Every row gives one point. A path goes straight from each point to the next, and from the last back to the first. The post is the endless flat space through its rows: a point in 2 columns, a line in 3, a plane in 4, and so on, so that a path can go around it. Count how often the path circles the post. Going back the other way cancels.
(in the rows, 128 means zero)

Post (1 x 2):
[[165 109]]
Path (8 x 2):
[[178 103]
 [189 137]
 [153 160]
 [203 133]
 [189  66]
 [140  72]
 [133  94]
 [171  95]]
Times around: 0

Post (5 x 6):
[[105 164 181 112 121 188]
 [213  66  61  66 182  92]
 [ 98 157 172 118  73 121]
 [200 107  60 155 167  88]
 [ 90 154 219 163 141 115]]
Path (16 x 6):
[[103 133 151 123 141  84]
 [149 122  80 143 175 155]
 [105  76 144 115  82 150]
 [156  96 201 112  90 167]
 [122  41 148 149 162 141]
 [ 86 125  70  89 144 107]
 [ 74 194 205 141 166 172]
 [150 206 183  88  96 101]
 [194 157 172 104  96 122]
 [143 112 174 137 110 151]
 [ 52 103 225 140 143 144]
 [131  86 144 165 210 104]
 [134  82 215 147 166 149]
 [188 142 158 130  93 167]
 [195 168 180  82 121  93]
 [156 191 123 175 156  99]]
Times around: 0

Post (11 x 12):
[[134 103 145 202 177  54 110 136 176  68 162 166]
 [108  89 131 136 170 194  55  93 199 113 166 217]
 [119  38 147 127  90 123  84 159 141  86 125 235]
 [105 152 149  69  47 166  78 138 145 151  77 120]
 [126 141  88 140 135  95  68  95 138 147 170 188]
 [113  95  92  56 157 171 149 129 139 109  84  98]
 [114 147 134  67  84 148 200 147 134 105 131  83]
 [ 79 114  25 114 145 200 115  91 184  80 136 100]
 [144 125 175 128 122 137  62 172  56  67 166 120]
 [ 93 100 142 111  94 230 237 100 119 160  33  48]
 [130 112 119 175 146 103 176 234 144 118 152 134]]
Path (24 x 12):
[[103  57 111 192 204 123 136 200 194 133 105 101]
 [164  67 120 115 139 182 157 141 115  52 140  80]
 [168  98 113 116  82 125 180 118  93  98  94 151]
 [117 181 133 113  68 180  64 200 170  64 131 119]
 [104 126  73 176 118 205 134 206  73 144 122 140]
 [ 91 142 166 106  72 164 152 114 127  43 187 106]
 [103  77 171 124 121 107  76 111  95 105 147  93]
 [138 112 180 198  42 211 193 179 153  45 185  34]
 [156 142  53 166 138 143 144 118 170 113  94 118]
 [102 154  56 112 134 130 175 102 196 117 127 203]
 [108 122 143 142  54 101 149 127  61 117 129 146]
 [ 66 109 156 179 115  84 145 121 112  69 157  80]
 [104  51 194 130  72 175 164 134 181 135 117 155]
 [123  89 175 143 156 221 157 116 233 173 119 119]
 [173  71  98 182  77 137 164 110  76 147  97 175]
 [147 141  94 181 205 163 120 207 189 113  33 118]
 [120 144  69 139 141 132 182 120 129  87 162 177]
 [ 73 159 165 140  89 151 135 135  95 143  73 119]
 [ 60 127  68 136 135 113 188 171 244 137 135  77]
 [132  59 172 169 112 121 103 136 145  66 138  96]
 [163 108 130 138 138 119 137 141 158 110  51  93]
 [113 172  87 165 112 165 176 157 213 101 121 156]
 [ 73 153 142 158  73 109 121  86 116 140  93 176]
 [ 92 103 162  43 173 126  73  89 133  86 116 128]]
Times around: 4
